Each row is a point. Each copy is the shape, with its points in the same order, turned, moved and blurred by noise. Some copies are also mirrored. Which?
(in the rows, 128 means zero)

Shape (5 x 2)
[[180  85]
 [170 185]
 [ 86 183]
 [133 175]
 [117 103]]
Copy 1 (5 x 2)
[[171 180]
 [169  79]
 [ 82  77]
 [128  87]
 [108 160]]
Copy 1 is: mirrored
Copy 2 (5 x 2)
[[174 174]
 [ 75 162]
 [ 77  82]
 [ 84 125]
 [153 111]]
Copy 2 is: only turned

Shape (7 x 3)
[[166 161 130]
 [148 137 104]
 [147 185 152]
 [121  13 111]
 [144 164 122]
 [ 89 127 105]
 [166 167 108]]
Copy 1 (7 x 3)
[[173  65 142]
 [144  76 109]
 [194  93 154]
 [ 10  81 141]
 [171  86 124]
 [115 128 113]
 [170  65 111]]
Copy 1 is: only turned
Copy 2 (7 x 3)
[[153 143 187]
 [133 122 170]
 [185 159 182]
 [ 41 132  65]
 [161 128 172]
 [154  97 114]
 [155 124 182]]
Copy 2 is: only turned

Shape (7 x 3)
[[111 141 164]
 [129 180  94]
 [238 113 128]
 [108 164  64]
 [135  89  60]
 [119 166 129]
 [173 115 169]]
Copy 1 (7 x 3)
[[161  74 131]
 [ 87 115 107]
 [191 203  98]
 [ 68 114 134]
 [110 163 177]
 [125  87 112]
 [197 126 119]]
Copy 1 is: mirrored
Copy 2 (7 x 3)
[[156 144 110]
 [119  85 155]
 [ 19 150 101]
 [128  87 196]
 [ 81 152 214]
 [139 107 134]
 [ 95 157  90]]
Copy 2 is: mirrored

Shape (9 x 4)
[[185 128 137 158]
 [149 206 103 170]
 [ 68  93 199  92]
 [ 67  81 174 106]
 [170 173 143 118]
 [132 162 102 154]
 [135 152  78 125]
 [ 82  91 165 101]
 [165 179 111 192]]
Copy 1 (9 x 4)
[[161 128  68 149]
 [136 149  99 229]
 [167 131 216  89]
 [151 105 193  88]
 [143 180 106 160]
 [117 127 119 189]
 [ 91 136 109 175]
 [146 119 185  96]
 [153 128  76 211]]
Copy 1 is: only turned
Copy 2 (9 x 4)
[[126 149 160  88]
 [110 226 114 116]
 [ 95  65  93 190]
 [ 83  57  92 166]
 [153 169 131 142]
 [107 170  91 106]
 [131 166  77 100]
 [103  71  82 165]
 [102 206 131  96]]
Copy 2 is: mirrored

Shape (11 x 6)
[[105 125 119 137 156 143]
 [169 181 137 109 170 158]
 [175 116 174 107 160  92]
 [172  98 112 161 145 117]
 [101  89  85 134 117 166]
 [156 169 178 112 179 123]
 [128 158  84  50  51 132]
 [108 107 110 135 122 166]
 [119  90  57  59  88  66]
 [158 184 153 147 156  60]
 [104 172 116  61  26 150]]
Copy 1 (11 x 6)
[[119 130 149 117 145  69]
 [ 69  96  88 169 155  83]
 [ 99 115 168 201 123 135]
 [119 178 134 167 127  90]
 [178 131 139 110 119  47]
 [ 41  97 141 166 147 109]
 [211  52  74 149 166 143]
 [156 119 133 113 124  64]
 [234 122 144 162 195 137]
 [ 58 147 128 149 169 167]
 [197  28  70 109 134 149]]
Copy 1 is: only turned
Copy 2 (11 x 6)
[[126 142 138 134  93 116]
 [106  90  77 154 104 154]
 [ 86 125 120 114 174 166]
 [144 169 102 131 155 120]
 [180 160 140 105  77 111]
 [ 63 102 106 148 128 156]
 [167  53  99  34  97 102]
 [151 154 127 106  79 123]
 [189  84 166  53 164  83]
 [ 58 110  93 138 170  90]
 [137  62  93   7  60 102]]
Copy 2 is: only turned
Copy 3 (11 x 6)
[[105 138 141 145 130 136]
 [189 118 130 183 125 150]
 [175 183 129 128 188 163]
 [136 134 183 126 186 131]
 [ 92 123 163 101 104 118]
 [183 151 119 191 152 190]
 [171  87  58  68  91  97]
 [111 115 151 116 110 130]
 [131 143  77  46 147  71]
 [164 129  98 175 218 152]
 [171  54  63  74  88 134]]
Copy 3 is: mirrored

Shape (12 x 8)
[[156 165  75 112 143  82 133 124]
 [ 83 133 165 159 142 125 132 188]
 [ 68  75 219 113 105  91 190 146]
 [ 84  79 181 207  78 126 118 151]
 [138  84 229 143  67 105 169  81]
 [179 104 155  99 135  85  70 126]
 [187 124  78 115  84 111 118 124]
 [191 152 121 116 135 120 141 130]
 [ 91  84 116 173  81 120 135 161]
 [150 152  71 145 140  74 126  99]
 [154  41 206 162 108  80 202 126]
 [ 58  78 156 150 159 169 124 146]]
Copy 1 (12 x 8)
[[140 109 122 157  96 159 179 103]
 [193 150 147  75 125  99  86 102]
 [171 135 137  39 110  38 108 201]
 [157 169 144 121 161  37  51 131]
 [134  84  85 105 137  13  95 189]
 [131 144  55 150  57 117 111 141]
 [ 87  90 122 178  89 134 123 121]
 [147  69 101 138  81 144 135 109]
 [135 151 178 131 138  86  90 123]
 [145 113 121 182 119 132 178 107]
 [182  88 134 136  97   7 103 188]
 [203 169 145  98 156 126  63 178]]
Copy 1 is: only turned
Copy 2 (12 x 8)
[[ 70 137 141 152  85  94 109 121]
 [170 151 185  71 116 132 123 117]
 [174 102 208 101 170 167 145  32]
 [197 164 117  69 165 135 156  68]
 [125 121 134 120 223 186 186  34]
 [ 90 111 163 129 160  88 192 152]
 [101 148  88 181 149  89 123 133]
 [ 74 158 136 155 138 142 136 135]
 [188 159 121 120 140 109 119  87]
 [ 75 151 126 149  75  87 143 102]
 [154 171 185 157 210 156 178  27]
 [224 137 164 105  98 167 159 113]]
Copy 2 is: mirrored

Shape (13 x 9)
[[ 58 140  84 186 131 160 113 103 168]
 [ 41  93  55 163 145 123 169 126 130]
 [ 72 149 158 152 162  97 142 113 126]
 [106 105 133  76 122 178 160 168 165]
 [119  58 165  80 154 143  85  97 131]
 [152 197  84 121 193  70 132 106 142]
 [101 126 142  79 139 105 120  68 249]
 [146 137 174  90 175 112  95 186 125]
 [ 97 199 144 150 169 131 189 141  80]
 [129  89  58 135 120 189 103 115  84]
 [158 183 149 171  99 129 130  69 159]
 [129  65 181 171 104 158 138  99 155]
 [112 136 164  61  52 124 113 161 109]]
Copy 1 (13 x 9)
[[120 143 124 170 155 200 104 166 193]
 [120 209 152 166 199 161 133 170 165]
 [129 111 195 125 161 141 138 138 163]
 [ 59 124  83 119 163 105 148 166 119]
 [160 119  95  79 134  65 121 172 155]
 [164 101 158 219 156 111 155  70 138]
 [119  63  77 125 193 108 151 111 232]
 [136  72 135 110 150  86 114 124  69]
 [ 91 119 224 173 120 139 165 143 111]
 [152 204  85 161  95 136 125 177 121]
 [111  98 134 144  79 164 144  72 188]
 [ 87 150 121  62 103 127  98 127 187]
 [121 104  91  64 133 148 207 137  86]]
Copy 1 is: mirrored
Copy 2 (13 x 9)
[[175 111 110 118 188 183 176 107 101]
 [128 163 139 147 156 174 246 107  95]
 [177 128 132 183 108 126 164 107  98]
 [148 150 151  63 128  73 176 157 110]
 [138  79 203 126 115  98 154 156 162]
 [150 181 162 136  78 173  92  49  99]
 [223 124 158  76 121 117 144  61 200]
 [150 125 165 115  41 112 107 164 102]
 [143 175 128 188 125 106 138 105  27]
 [ 63 119 176 114 181 168 156 154 100]
 [134 114  92 142 162 119  79  60 125]
 [118  53 114 123 146  78 174 113 136]
 [127 176 118 134 121  86 124 198 164]]
Copy 2 is: mirrored
Copy 3 (13 x 9)
[[ 87  94  95 122 172 217  91 194 137]
 [ 53 122  36 121 174 176  84 168  87]
 [ 61 127 130 137 141 138 122 183 137]
 [195 161  60 155 113 151  97 165 114]
 [194 124  99 128 194  97 167 204 127]
 [ 91  38 132  94  99 102  94 114 134]
 [155  43 111 192 105 152 121 239 116]
 [155 141 112  87  86 100 143 149 175]
 [ 67 169 138 113 134 132  45 122 134]
 [160 110  77  69 221 180 109 120 105]
 [112  90 184 173 145 185 110 115 156]
 [149 150 103 201 197 157 155 162 162]
 [185 180 132 115 106 172 167 132  87]]
Copy 3 is: mirrored
Copy 4 (13 x 9)
[[186 124 115 167  54 147 144 154 126]
 [189  72 127 209 116 142 181 149 144]
 [153 116 185 153 136 142 105 146 155]
 [ 90  92 110 122 130  71 169 188 113]
 [ 36  72 157 131  88 136 135 129 135]
 [148 174 165 116 175 186 175  83 115]
 [ 73 183 162 137  72 124 199 150 190]
 [ 87 106 199  92 155  98 120 117  87]
 [181 117 144 123 195 153  92 173 125]
 [121  51  60 147  90 160 143 112  79]
 [147 171  97  87 105 143 103 110 181]
 [113  61 118  97  66 108 112 135 196]
 [ 59 129 101 163 155  53  93 125 118]]
Copy 4 is: mirrored

Shape (17 x 11)
[[159  88 153  69 128 196  47 128 141 205 135]
 [182 151 156 156 115 101 207 121 127 144 128]
 [144 180  76 121 180 126  79 175 101 116  62]
 [118  76 100 175  81  92  95 108 119  60  80]
 [115 119 102 117 142 117 133 182 186 115 146]
 [128 114 122 127 201 155 145 147 114 118  64]
 [ 61 166 149 147 118  97 139 150 115 208 129]
 [112 120 159 104 136 139  95  82 150 128  84]
 [ 67  76 176 172  88  60 139  78  81  58 165]
 [ 69 110 188 116  90 164 149 118 161 142 128]
 [117 110 113 180 122 106 140 172  52  79 108]
 [158 120 118  85 183 157 145 124 107 186 135]
 [130 100 109 237 110 151  88 119 119  86 127]
 [ 72 204 137 148 210 154 150 198 128 150 187]
 [186 243  93 130  33 153 203 159 136 149 139]
 [170 129 139  97 107  78 145 137 154  87 136]
 [138 150  63 106 187 161 166 146 129 161 192]]
Copy 1 (17 x 11)
[[ 87 116  53 198 129 149 153  88 131  86 236]
 [136 100 228 135 119 129  81 115  92 139 174]
 [ 97 121 150 156  84 119 179  58 200 154 104]
 [138 185 157 137 105 175 113 191 193 129 108]
 [133 112 127 144 142 139 171 143 109 189 138]
 [ 94  93 147 200  84 112 134 109 130 132  93]
 [104 130 123 120  77 207  95  60  73 173 147]
 [129 162 121 181 116 155 138 117 108  79 131]
 [ 73 206 168  82 135 181  52 201  90 127  94]
 [123 113 109 151 143 207 101 133  63 101 138]
 [ 68 119 174 115  96 155  83 153 176 163  90]
 [ 88  89 117 157  91  85 132  92  99 131 174]
 [122 169 141 185 150 156  47 150 198 172 109]
 [ 76  83 125 142 159 130 117  32  70 221  91]
 [196  25 211  66 156 164 102  53 148 133 183]
 [126 132 195 113 150 129 160 157 122 131 171]
 [120  72 102 121 138  59 126  84 106 186 157]]
Copy 1 is: only turned
Copy 2 (17 x 11)
[[132 189 161 122 157  82  44  32 121  95 156]
 [174  49 133 112 102  87 144 157 117 153 140]
 [ 17  97 179  88  95 160 102  93  92 147 115]
 [146 101 162 177  92 227 144 134  82  89 157]
 [105 106  59 150  93 132 100  92  75 131  98]
 [ 80  75 123  75 106 165  73 111 158 114 135]
 [123  93 141 164 142 103  36 166  59 182 141]
 [110 137 162 170  85 128  71 119 150  89 148]
 [162 102 115 249 171 194 157 187 136 121 165]
 [154 134  95 161 112 104  57 157 119  99 185]
 [101  76 120 115 161 205 151 156  84 140 162]
 [113 114 129  82 153  99  74  96 145 127  95]
 [157 129 142 138  96 222 150 106  93 166 183]
 [ 67 117  57 112 136 104  60 140 114 242 128]
 [136 126 141  63  62  42 178 179  25 168 132]
 [112  82 111 165 108 100 170  99 107 103 120]
 [118 139  91  78 137 107  98 112 111 187  50]]
Copy 2 is: mirrored
